Each wall is flat, endless, passes through zero and stands at right angles to its row. A trip goes straight from one point to another. Which walls does it cross, in order?
In the rows, 128 means zero.

Walls:
(1): [148 142  96]
(2): [133 140  86]
(3): [140 102 134]
(4): [ 96 204 134]
(5): [157  56 109]
Trips:
[144 121 141] to [ 92 161 143] => 5, 4, 3
[ 66 100 187] to [ 61 172 113] => 3, 2
[130 110 156] to [160 118 156] => none
[120 162  68] to [ 94 153 157] => 1, 2
[108  47 113] to [144  92 102] => 2, 1
[ 92 106 170] to [ 67 111 127] => 4, 3
[ 97 152 143] to [132 159 108] => 2, 1

Walls:
(1): [120  86 147 148 125 129 114 162 155]
(2): [157  78 113 115  98  78 128 143 104]
(3): [149 172 137 145 118 130  74 110 121]
(4): [144  98 185 145 165  82 147 159 176]
(5): [147 120 139 122 101 138 138 157 149]
Trips:
[130 113  90 193 146 119 118 135 134] to [130 180  98 121  66 114  48 150  77] => 4, 1
[105  79 154  88 119 127 133 165 174] to [146 205 101 129 116 160 205 107 150] => 2, 1, 4
[182 171 160 103  90 119 101 137 108] to [144 102 129 100 126 129 128 155  82] => 3, 1
[129 176 151 111 142 134 183 112 150] to [ 79 180 107 157 147 148 148 101 144] => 5, 4, 3
[158 141 104  92 124 124 221 109 138] to [113 101 162 192 155 159  95 149 117] => 4, 2, 1, 5, 3
[133  83 161  86 125 116 112 119 120] to [ 75 143 142 137 152  87 138 123 107] => 5, 1, 2

Walls:
(1): [175  96 118 123 133 119 115 121 134 123 142 185  80 166 165  75 174  66
 145 146]
(2): [165 159  62 181 150 136 184 160 139 132  84 130  87 198 100  79 153 144
  80 126]
(3): [184 104 121  93 112 155 133 158 151 116 113  57  84  82 106 113 123  57
 122 113]
(4): [133  99 137 123 143 162 115 126 132 128 132 121 181  96 117 127 132 153
 185 146]
(5): [155  51 133  62 125 118 145  89 166  99 139 121 160 140 168 136 124 127
 136 168]
Trips:
[122 152 110 154 164 116 128 112 117 138 187 173 219 138 132 122 106 153
 150 164] to [140  86 155 139 107 112 129  98 143 132 144 121 186 169 112  71 122 152
  88 129] => 2, 1
[169 141 140 118  70  87 130 168 178 155 165 183  62 115 106 140 163 133
 153 155] to [ 77 103 185 193 122 158 107 160  82 100 114 141 118 124 150  99  87 114
 141 142] => 2, 3, 4, 1
[ 45 111  52  84 114 100 136 152 101 158 134 118  99 155  79 118 117 166
  75 148] to [109 174 152 176 118 119 150  95 133 165 132 108 141 159 133 139 124  89
 180  76] => 2
[111 168 139 206 148 136 141 162 142 132 140  87  92 171 166 121 129 160
 101 134] to [114 128 158  81 137  92 137  95  70 106 118 127 107 142 116 142  48 141
 151 135] => 2, 5

Walls:
(1): [132 121 124 108 106 102 112  91 110 159 145  83 121 171 148 163 127 149
 147 111 178 152 145 146 102 185 157 113 203 108 122  80 134  87 157 118
 174 133  57 114 136  95 122 129 176 133 138  89]
(2): [ 93 123 113 182  73 102 153  84 170 105 115 171 111 171 170 103 143  97
 147 124  75 118  44  99 155 154  84 117  91  43 170 102 155 140 124 132
  83 118 133 130  99 117  82  69  98  69 165  73]
(3): [118 178  80 128 147 134 113 162 148 113 118 161  89 104 100 142 103  99
 139 174 107 124 106 153  59  70 109  84 155  98 129  66 100  95 152  74
  86  61 114 151 102 165 134 129  68  79 114 151]
(4): [ 85 160 149 137  89 128 127 112 159 113 154 121 141 114 101 108 125 129
 103 194 111 144 154 145 129 113  88  77 154 130  56 125 105 153 170 154
 124 147 188 125 132 148 165 111 114 139 119 173]
(5): [111 131 136 148 132  82 133 180  87 158 104  98 149 183 139 147 175 108
 143 113 131 197 143 168 131 123 104 192 181  96 155 112 139 128 157 101
  73 116 145 135  60 151 139 112 167 162 117 117]
(6): [ 90 131 115  76 201 169  81 109  54 100  92 190 166 140 166  91 138 104
  92  33 164 141 121 134  75 109 127 181 151 156 123 188 171 137  90  84
 149 183  75  48 129 121 133 166 100 102 121 170]
(7): [ 94 108  93  88 145 132 194  96 102 134  77 129  92 131 114 179 148 137
 142  83 141 121  96 134  83 116 133 147 134 141 101 110  96 150  59 149
 121 107 145 140 120  96 110 108 180 100 167 178]
(8): [143 139 111 120 139 146 127 168 128  89 136 121 134  49 122 104 124 120
 164 116 149 124 135 113  92  86 204 121 126 160 162 128 144 201 142 165
 155 183 124 166 125 172 128 158 220 131 136 149]
(9): [ 87 133  91  76 122 104  83 109 132 168  86 206 196 140  84  86 140 115
 129 106 105 130  89  99 153  58 133 138  65 136 134  86 116 181 155 125
 123 154 163 140  86 153 120 130 138 125 153 121]
(10): [141 182  94 139 136 153 118 139 131 215 115 159 139 110 118 181 154 143
 167 102  86  93 175 115  97 145  97 107 201  95 139 123 120  74 108  93
 157 118 131  98 139 120  89  69 146 103  72  52]
(11): [132  95 139 142  66  83  86 135 129 118 169 106  69 128 124 126 154 114
 152 161  98 140  69 165  88  84 123 122 115 109 111 138 139 124 120  92
 159 146 157 171 118  96 166 133 165 160 130 142]
Trips:
[161 147 113 138 167 163 140 143 157 113  95  87 179 123 110 102  59 132
 194 142 133 160  78  94 132 138  97 135 127 122 142  92 108 102 129 156
 114 137 139 152 133 102 129  94 133 126 160 112] to [147  99 138  65 127 202 126  88 131 190 130 166 104 167 113 180  53  89
 115 152 110 181 143 154 140 113 128 132 158 159 159 117  64 188 144 120
 131 182  65 152 144 114 119 158 116 142  75  79] => 1, 7, 2, 6, 8
[134 145 192 166  84 123 175 147 175 124 145 121  84  93  89 135 122 161
 122 129 135 148 107 201 147  74  94 195 111  67 151 158 152 187 105 131
 119 177  95 124 169 106 109  91 130 169 106 136] to [142 114 174 116  76 144 130 153  87 155 156 116 132 148 147  82 138 143
 124 134 167 110 147 123 114 170 163 106 102 104 111 148  79 144 158 209
 111 147 136 142 113 134 139  97 156 158 111 130] => 2, 1
[ 50 119 130 140 161  97 155 192 122  79 154 146 167 115 106 167 116 164
 103 150  98 114 108 141 141 129 156 128 147 103 137 135 107 116 201 117
 151  77 148 192 131 173  89 116 180 157 141 200] to [136 160 143 124 106 156 144 146 116 154 141 128 175  85 118 158 132 164
 150 198  49 123  69 106 154  77 129 144  28 140 156 115 163 141 151 134
 110  83 128 167 124 114 152 136 162  67 146 169] => 2, 5

Walls:
(1): [ 73 114 148 154 141 134 117 180 148 115 125 133 168 144 149 128 113 111
 125 109 126 135 103 145 113 187 147 134 106 144 148 123 124 107  89 126
 117 113 100 163  93  78 128  66 118 106 153 127]
(2): [150 160  97 134 111 116 122 114 158 117 141 135 170  96 123  79 134 149
 125 137 142 107 168 116 152 129 130 126 106 112 107  78  72  93 122  90
  95 133 107 131 131 124 111 132 109 145 101 141]
(3): [134  59 160 111 123 142 109  95  81 117 151  98 151  87  83 119 108 129
  93 154 134  90 104 139 122 166 192 112 143 137 122  65 184 187  81 113
 104 137 125 106 142 114 144  59 135 154 131 113]
(4): [112 131 186 146 158 154  99  86 117 132 101 124 106 140 138 127 158 113
  69 160  68 165 107  81  97 174 125 159 138 165 103 108 138 107 118 160
  95  92 129 138 170 120 145 152  86 150 167 122]
(5): [165 148 122  82 104 120 146  88 162  72 117 155 127 163 144  49 122 182
 121 109 120 129 142 131 156  87 124  90 183 141 145 152 142  84 127 126
 110 135 152 159 144 148 167 127 169  77 159 164]
(6): [ 63 151 106 122 120 104 150 126  84 127 160  97  94  70 134 135 141 132
 144 160  54 129 148 126 148 147 153 120 175 152  50 165 141 135 100 106
 105 132 133 108  64 158 192 111 105 126  82 104]
(7): [178  86  97 108 104  89 114 111 121 149 123 130 153 144 121 155 104 151
 186 121 142 121 177 106 129 129 121  74 161 134 137 150 197 145 103 191
 100 171  69  81 140 124 165  98 146 146 110 124]
(8): [121 142 150 129  93 158 175  34 108 172 164 116 153 104 178 125 152  84
 153 140  97 182  80 188  86 108 128 126 107 129 119 180 109 113 112 149
 106 154 140 160 100 104 150 125 128  95 126 141]
(9): [ 97 147 149 122 103 133 154 157  92  87 137 157 121 119 124 113  94  59
  92 114 115 136 159 111 143 139 111  91 160  94  80  97 142 177 196 161
 145 174 130 157 135 143 117 128 132 157 144 109]
Trips:
[157 126 107 161 126 101 145  77 105 109 169  59 152 157 145 148 140 124
 179 127 102 119  96 109  87 128 152 104 118 111 111 136 101 109 113 121
 178 115 152 117 215 185 128 120  78  92 117 165] to [142  97  60  81 138  59 142 125 102 158 179 140 151 117 128  63 111 119
 104 118 121  39  74 115 147 144 135 127 112 145 157 101  73 174 122 140
 138 105 152 120 179 120 126 148 124 147 159 182] => 3, 6, 7, 4, 8
[134 142 105 158  85 161 124 124  94 124 125 161 140 142 117 145 120 117
 139 122 103 176 135 144 136 148 129 120 134 111 157  95 152 140 109 129
 197 175  68 131 137 142 135 136 205 131  98 173] to [116 162  92  86 109 140 112 153 100 103 181 132 142 138  66 132 114 161
  96  80  70 122 197  91 134 130 122 115  81 132 109 167  96 152 126 173
 113  96 144 147 139 135 145 156 140  97 115 187] => 3, 8, 2, 6
